Each wall is flat, endless, passes through zero and stands at right angles to its row. A trip goes straight from one point to another. List the walls that it crosses, first one first.

Walls:
(1): 0.35, -0.09, 0.01
(2): -0.62, 0.59, -0.04
(3): -0.31, 0.10, 0.20
Trips:
0.31, 0.27, 0.08 to -0.43, 0.29, -0.15 => 2, 3, 1
0.21, 0.36, -0.05 to 0.81, -0.05, 0.09 => 2
0.41, 0.08, 0.47 to -0.32, -0.14, 0.13 => 3, 1, 2
0.84, 0.37, 0.00 to 0.39, -0.33, 0.13 => none
-0.61, -0.25, 0.24 to 0.13, -0.30, 0.32 => 2, 1, 3
-0.37, -0.44, 0.26 to 0.64, 0.20, 0.11 => 1, 3

Walls:
(1): -0.34, 0.37, -0.11, 0.20, 0.08, 0.99, 0.13, 0.12, -0.41
(2): -0.06, 0.61, -0.42, -0.11, -0.06, 0.52, -0.31, 0.13, -0.51
(3): 0.60, 0.21, 0.13, 0.14, -0.24, -0.46, 0.30, -0.09, 0.50
(4): -0.35, -0.05, 0.48, -0.26, 0.36, 0.38, 0.11, 0.63, 0.57
(5): 0.41, 0.72, 0.15, 0.89, 0.08, -0.03, 0.04, -0.49, -0.24
Trips:
-0.48, 0.14, -0.69, 0.78, 0.12, -0.06, -0.41, -0.35, 0.24 to -0.08, -0.63, 0.29, -0.16, -0.24, 0.52, 0.05, -0.51, 0.05 => 2, 5, 4
0.07, 0.33, -0.10, 0.23, -0.01, -0.05, -0.08, 0.25, 0.68 to 0.10, -0.07, 0.24, 0.32, -0.58, 0.62, 0.16, -0.14, -0.30 => 1, 2, 4, 3
-0.46, 0.05, -0.35, -0.35, -0.11, -0.32, -0.10, -0.07, -0.04 to -0.41, 0.21, 0.21, 0.24, 0.34, -0.33, -0.34, -0.10, 0.60 => 2, 4, 3, 5
0.76, -0.21, 0.29, -0.11, 0.35, 0.50, -0.42, 0.32, -0.11 to -0.62, -0.30, 0.41, 0.19, -0.03, -0.10, 0.40, 0.25, 0.53 => 2, 1, 3
0.53, -0.45, 0.65, -0.29, -0.30, 0.26, 0.33, -0.37, -0.24 to 0.02, 0.02, -0.02, 0.41, 0.10, -0.39, -0.23, 0.18, 0.43 => 5, 4
-0.07, 0.32, -0.18, 0.04, 1.08, 0.53, 0.29, -0.02, 0.03 to -0.28, 0.27, -0.54, -0.03, 0.41, 0.13, 0.57, -0.04, -0.23 => 4
-0.20, -0.35, -0.06, -0.11, -0.29, -0.15, 0.13, -0.01, 0.19 to 0.87, -0.26, -0.37, 0.07, -0.01, -0.40, 0.12, 0.44, 0.21 => 4

Walls:
(1): 0.02, -0.33, -0.16, -0.31, 0.22, 0.24, -0.24, -0.35, 0.47, 0.13, 0.10, 0.37, -0.27, -0.19, 0.00, -0.19, -0.28, -0.21, -0.25, -0.42
(2): 0.07, -0.75, -0.39, 0.08, -0.05, -0.11, 0.38, 0.01, -0.18, -0.59, 0.16, -0.34, 0.25, 0.18, 0.36, -0.44, 0.35, -0.01, 0.31, 0.18
(3): 0.09, 0.00, 0.21, 0.27, 0.06, 0.38, -0.08, 0.17, -0.07, 0.20, -0.05, -0.06, -0.05, 0.30, -0.01, -0.54, 0.57, 0.31, -0.44, 0.32
(4): 0.49, 0.05, -0.03, 0.24, 0.04, -0.03, -0.08, -0.49, 0.26, -0.17, -0.39, 0.06, -0.35, -0.53, -0.35, -0.22, -0.70, 0.32, 0.02, -0.10
(5): 0.00, 0.06, 0.49, -0.24, -0.30, 0.65, 0.29, -0.11, 0.45, 0.16, -0.31, -0.31, -0.01, -0.32, -0.32, -0.02, 0.52, -0.51, -0.47, -0.32
Trips:
0.25, 0.01, 0.55, 0.34, -0.74, -0.84, -0.16, 0.30, 0.47, 0.18, -0.51, -0.65, 0.51, 0.06, -0.28, 0.35, 0.15, -0.15, 0.16, 0.42 to -0.14, 0.27, -0.16, 0.20, 0.04, 0.22, 0.40, -0.09, -0.20, -0.24, 0.03, -0.59, 0.10, 0.27, -0.16, 0.72, 0.13, 0.45, -0.03, -0.31 => 2
-0.79, 0.02, 0.03, -0.41, -0.23, -0.27, 0.07, 0.00, -0.50, 0.23, -0.07, -0.93, 0.07, -0.49, 0.11, 0.27, 0.52, -0.46, -0.02, -0.60 to 0.17, 0.10, -0.27, 0.22, -0.03, -0.39, 0.29, -0.20, 0.20, -0.35, 0.14, -0.43, -0.61, 0.28, -0.13, -0.25, 0.15, 0.09, -0.24, 0.05 => 3, 4, 5
-0.35, -0.30, -0.56, -0.27, -0.86, 0.38, 0.13, 0.03, 0.38, -0.47, 0.22, 0.12, 0.64, 0.16, 0.09, 0.37, -0.59, 0.32, 0.25, 0.69 to 0.08, 0.17, 0.17, -0.27, 0.48, -0.09, 0.59, 0.78, -0.41, 0.08, -0.01, 0.04, 0.05, -0.08, -0.06, 0.75, -0.25, -0.63, 0.10, -0.28 => 2, 5
0.24, -0.07, -0.21, 0.75, -1.17, 0.07, -0.23, -1.15, 0.04, 0.00, -0.05, -0.59, -0.48, -0.44, -0.21, -0.73, 0.04, 0.34, 0.15, 0.64 to -0.03, -0.37, 0.23, -0.13, -0.24, 0.06, -0.13, 0.01, -0.64, 0.17, 0.47, 0.15, -0.34, 0.65, -0.14, -0.05, 0.08, 0.20, 0.19, 0.28 => 5, 4
0.12, -0.44, -0.76, -0.20, -0.45, -0.19, -0.05, 0.16, 0.02, 0.25, -0.25, 0.23, -0.53, 0.22, 0.47, -0.16, 0.00, -0.12, 0.13, 0.18 to -0.03, -0.41, -0.07, -0.23, -0.01, 0.10, 0.47, 0.16, -0.17, -0.55, -0.02, -0.30, -0.03, 0.40, -0.01, 0.51, 0.48, 0.17, -0.24, -0.14 => 1, 3, 5
-0.26, 0.17, 1.08, 0.23, -0.80, -0.18, -0.02, 0.30, 0.34, -0.03, 0.11, 0.37, 0.41, 0.01, -0.06, -0.30, -0.01, -0.06, -0.12, -0.75 to 0.05, -0.25, 0.21, -0.40, 0.08, 0.52, -0.01, 0.65, -0.38, -0.35, 0.44, 0.18, -0.15, -0.17, 0.07, 0.38, 0.20, -0.04, 0.82, -0.31 => 3, 2, 5
-0.21, 0.87, 0.03, -0.06, -0.40, 0.13, 0.35, 0.45, -0.43, -0.25, -0.73, -0.48, 0.10, 0.15, -0.37, -0.04, 0.43, 0.31, 0.19, 0.31 to 0.44, 0.04, 0.09, 0.23, -0.08, -0.05, -0.47, -0.72, 0.63, -0.03, 0.07, -0.25, 0.34, 0.18, -0.19, -0.40, 0.18, -0.35, 0.30, 0.23 => 2, 4, 1

Walls:
(1): -0.32, 0.06, 0.52, 0.10, 0.86, 0.11, 0.87, 0.14, -0.35, 0.14, -0.17, -0.16, -0.11, -0.01, 0.71, 0.36, -0.49, -0.52, 0.25, 0.50, -0.41, 0.14, -0.17, -0.29, 0.77, -0.15, 0.20, -0.03, 0.44, -0.05, -0.49, -0.09, -0.17, 0.09, 0.24, 0.00, -0.11, 0.12, 0.11, -0.28, -0.06, 0.01, 0.04, -0.11, -0.15, -0.02, -0.11, -0.45
(2): 0.16, 0.55, 0.25, 0.48, 0.42, -0.41, -0.13, 0.11, 0.06, -0.47, -0.08, 0.16, -0.46, -0.26, -0.26, -0.24, 0.52, 0.11, -0.40, 0.26, -0.43, -0.68, -0.04, -0.24, 0.21, -0.08, 0.08, 0.36, -0.09, -0.07, -0.23, 0.19, 0.69, -0.14, -0.50, 0.28, 0.13, -0.33, 0.29, 0.08, -0.09, 0.18, 0.17, -0.59, -0.29, -0.16, 0.27, 0.62
(3): 0.60, -0.64, 0.43, 0.41, 1.05, -0.05, 0.77, -0.03, 0.06, -0.17, -0.22, -0.62, 0.45, 0.28, -0.71, -0.11, 0.26, -0.26, 0.34, 0.24, -0.15, -0.24, 0.29, 0.50, -0.54, 0.12, -0.25, 0.34, -0.90, -0.75, 0.63, -0.07, -0.57, -0.34, -0.58, 0.38, 0.54, -0.69, 0.11, 0.32, -0.05, 0.14, 0.08, 0.35, 0.45, 0.25, -0.30, 0.00
(4): 0.13, -0.24, -0.16, 0.46, 0.65, 0.17, 0.29, -0.31, 0.18, -0.07, 0.15, 0.30, 0.18, 0.46, -0.26, 0.02, -0.18, 0.37, -0.48, -0.90, -0.57, 0.89, 0.28, -0.21, 0.16, -0.20, -0.49, 0.49, -0.31, -0.23, -0.19, -0.46, -0.30, 0.14, -0.36, -0.49, 0.09, -0.02, -0.19, 0.42, -0.16, 0.05, 0.40, 0.07, 0.13, -0.28, 0.61, 0.13
(5): -0.49, 0.07, 0.08, -0.04, 0.38, 0.26, 0.42, 0.10, -0.15, 0.12, 0.49, -0.57, -0.06, 0.08, -0.03, 0.11, -0.07, -0.19, -0.10, 0.13, 1.05, -0.13, -0.12, -0.03, 0.10, -0.44, -0.16, 0.38, -0.56, 0.42, 0.57, 0.17, 0.35, 0.12, -0.16, -0.56, -0.07, 0.14, 0.16, 0.54, -0.35, 0.09, -0.48, -0.49, -0.15, -0.29, 0.13, -0.45
Trips:
-0.25, 0.13, -0.42, -0.05, 0.38, -0.08, -0.21, -0.30, -0.06, 0.06, -0.65, -0.28, 0.40, -0.45, -0.39, -0.10, -0.60, 0.46, -0.31, 0.14, 0.29, -0.28, 0.04, -0.03, 0.12, 0.34, -0.92, -0.10, -0.33, -0.01, -0.30, -0.18, 0.36, -0.23, 0.17, -0.53, 0.02, 0.60, 0.49, -0.47, -0.02, 0.22, -0.58, -0.29, -0.09, 0.30, 0.35, -0.09 to 0.16, 0.26, -0.36, 0.58, 0.08, 0.12, 0.46, -0.30, -0.41, 0.44, 0.34, 0.20, -0.01, 0.28, 0.38, -0.26, 0.35, -0.55, -0.36, 0.23, 0.32, -0.10, -0.08, -0.03, -0.15, -0.08, 0.26, 0.02, 0.28, 0.25, 0.29, 0.32, -0.23, -0.73, -0.09, -0.01, -0.36, -0.16, -0.33, -0.02, 0.03, -0.26, 0.31, 0.22, -0.14, 0.00, -0.82, -0.01 => 4, 1, 2, 3
0.36, -0.17, -0.13, 0.53, 0.21, 0.13, 0.73, 0.00, 0.10, 0.54, -0.35, -0.08, -0.28, 0.15, -0.33, 0.46, -0.28, -0.53, 0.23, -0.11, 0.02, -0.15, -0.64, -0.28, 0.78, -0.11, -0.07, -0.46, -0.25, -0.11, 0.75, -0.59, 0.58, 0.14, 0.30, 0.29, -0.18, -1.10, 0.05, 0.55, 0.71, -1.04, -0.21, 0.46, 0.36, 0.22, 0.08, -0.67 to -0.15, -0.03, -0.10, 0.42, 0.12, 0.37, -0.15, -0.23, 0.50, -0.10, -0.55, -0.13, 0.09, 0.16, 0.24, 0.18, -0.14, 0.23, 0.41, 0.20, -0.04, -0.53, -0.32, 0.35, -0.13, -0.47, 0.78, -0.72, 0.27, 0.28, -0.10, -0.64, 0.22, 0.03, 0.78, 0.19, 0.07, 0.47, -0.22, -0.64, -0.26, -0.26, -0.24, 0.96, 0.79, 0.27, 0.13, 0.54 => 4, 5, 3
-0.17, -0.41, 0.31, -0.96, -0.50, -0.28, -0.11, -0.28, 0.24, 0.09, 0.13, 0.45, 0.69, -0.10, 0.15, 0.17, -0.11, -0.46, 0.15, 0.15, -0.08, 0.19, -0.09, -0.50, 0.13, -0.58, 0.46, 0.03, 0.14, 0.02, 0.12, -0.33, -0.28, 0.12, 0.13, -0.21, 0.13, -0.63, -0.08, -0.53, -0.32, 0.05, 0.03, -0.62, -0.19, 0.45, -0.11, -0.48 to -0.32, 0.68, -0.35, -0.25, 0.17, -0.03, -0.16, -0.12, 0.05, -0.08, -0.42, 0.17, -0.04, -0.08, -0.10, -0.25, -0.21, -0.07, 0.02, 0.45, 0.25, 0.13, -0.51, 0.44, 0.27, -0.09, 0.36, 0.02, 0.35, -0.46, 0.20, 0.35, -0.53, 0.51, 0.47, -0.09, -0.55, -0.29, 0.39, 0.39, -0.46, 0.23, 0.04, 0.37, 0.12, -0.11, 0.60, 0.16 => 5
-0.21, -0.15, -0.23, -0.07, 0.24, -0.56, -0.14, 0.17, 0.08, -0.19, 0.36, -0.60, -0.40, 0.12, 0.39, 0.28, -0.12, -0.42, -0.06, -0.19, -0.07, 0.16, 0.15, 0.06, 0.15, 0.43, -0.34, 0.45, 0.44, 0.05, 0.19, 0.24, -0.22, 0.51, -0.89, 0.16, -0.31, -0.05, -0.21, 0.30, -0.29, 0.50, 0.10, -0.19, -0.11, 0.28, -0.09, 0.26 to -0.10, -0.46, 0.52, -0.03, 0.25, 0.39, -0.60, 0.65, -0.11, 0.02, -1.02, 0.08, 0.00, -0.21, -0.28, 0.03, 0.04, -0.18, 0.33, -0.21, -0.91, 0.28, -0.84, 0.00, 0.31, -0.11, 0.37, -0.17, 0.55, -0.36, 0.32, -0.25, 0.38, 0.38, -0.31, -0.40, -0.05, -0.24, 0.19, 0.63, 0.12, -0.07, -0.21, 0.18, 0.26, -0.03, -0.35, -0.02 => 5
-0.05, -0.10, 0.26, 0.10, -0.12, 0.15, 0.18, 0.48, 0.09, -0.62, 0.43, 0.07, -0.06, -0.09, 0.39, 1.00, -0.08, -0.43, 0.21, 0.29, 0.36, 0.11, 0.09, 0.27, -0.18, 0.22, -0.04, -0.07, -0.27, 0.04, -1.13, -0.25, -0.67, -0.25, -0.49, 0.06, 0.05, -0.07, -0.02, 0.28, 0.10, -0.13, -0.60, 0.17, 0.56, -0.38, 0.13, 0.27 to -0.17, -0.34, -0.11, 0.76, 0.72, -0.63, 0.59, -0.20, -0.53, 0.28, -0.22, 0.00, 0.11, -0.46, -0.33, 0.51, -0.43, -0.27, 0.41, -0.22, -0.06, 0.02, 0.20, -0.19, 0.06, -0.15, 0.25, 0.01, 0.18, -0.48, 0.37, -0.08, -0.86, -0.01, -0.39, 0.06, -0.42, 0.11, -0.01, -0.02, 0.04, 0.08, -0.40, 0.06, 0.37, -0.14, -0.10, 0.44 => 5
0.37, 0.14, -0.24, -0.49, -0.23, -0.05, -0.41, -0.39, 0.46, -0.87, -0.49, 0.12, -1.14, -0.05, -0.02, 0.01, 0.38, -0.17, 0.53, -0.35, 0.03, -0.09, 0.00, 0.09, 0.74, 0.62, -0.40, 0.11, -0.37, -0.54, 0.32, 0.13, -0.20, 0.04, -0.13, -0.27, -0.17, -0.07, 0.00, 0.20, -0.34, -0.03, 0.19, -0.40, 0.18, 0.29, 0.04, -0.22 to -0.16, -0.48, -0.19, 0.03, -0.08, -0.40, 0.48, -0.24, 0.15, 0.20, -0.62, -0.32, 0.56, -0.24, -0.37, -0.13, 0.12, 0.07, -0.24, 0.41, -0.16, -0.03, -0.30, -0.55, -0.26, 0.16, 1.00, -0.02, -0.16, 0.23, 0.16, -0.87, 0.04, 0.06, 0.27, -0.16, 0.05, -0.02, 0.48, -0.46, 0.28, -0.22, 0.03, 0.20, 0.38, 0.29, -0.26, 0.37 => 4, 2, 1
-0.44, 0.58, 0.02, -0.07, -0.28, 0.27, 0.26, -0.05, -0.04, 0.02, -0.57, 0.49, -0.20, -0.29, 0.13, -0.59, 0.26, 0.09, 0.48, 0.15, 0.23, -0.50, -0.20, 0.20, 0.47, -0.14, -0.17, 0.35, -0.34, 0.11, -0.24, -0.30, 0.31, -0.24, 0.16, -0.41, -0.23, -0.45, -0.14, -0.11, -0.48, -0.02, 0.12, 0.11, -0.21, 0.43, -0.48, 0.38 to 0.82, 0.16, -0.11, -0.44, -0.10, 0.15, 0.02, 0.36, 0.34, -0.13, -0.70, -0.02, 0.14, -0.03, -0.73, 0.01, 0.37, -0.18, -0.14, -0.60, -0.19, -0.01, -0.23, 0.48, -0.76, -0.47, -0.50, -0.40, -0.57, -0.19, -0.47, -0.28, 0.11, -0.12, -0.13, 0.12, 0.67, 0.07, 0.12, 0.70, -0.28, -0.53, -0.27, -0.50, 0.06, 0.51, -0.21, -0.11 => 1, 3, 5, 4
0.09, 0.13, -0.12, -0.32, 0.01, 0.61, -0.05, -0.38, -0.03, 0.10, 0.19, 0.48, -0.04, 0.29, 0.19, -0.52, -0.20, -0.37, 0.47, -0.09, -0.80, -0.45, 0.17, 0.27, 0.23, 0.02, 0.08, -0.18, 0.34, -0.09, -0.25, 0.02, 0.26, 0.19, -0.42, -0.50, -0.10, 0.22, 0.11, 0.69, 0.30, -0.33, -0.51, -0.08, -0.23, 0.29, 0.00, -0.68 to 0.85, 0.61, -0.42, -0.51, 0.03, 0.23, 0.29, -0.14, -0.31, -0.24, -0.40, -0.40, 0.41, -0.19, 0.51, -0.40, -0.21, 0.00, -0.34, 0.17, 0.25, 0.39, 0.48, 0.01, 0.16, 0.26, -0.07, -0.64, 0.39, -0.54, 0.16, -0.07, 0.08, 0.67, -0.60, -0.16, 0.42, -0.25, -0.05, -0.78, -0.46, -0.21, 0.06, -0.21, 0.03, 0.11, 0.04, 0.27 => 4, 3
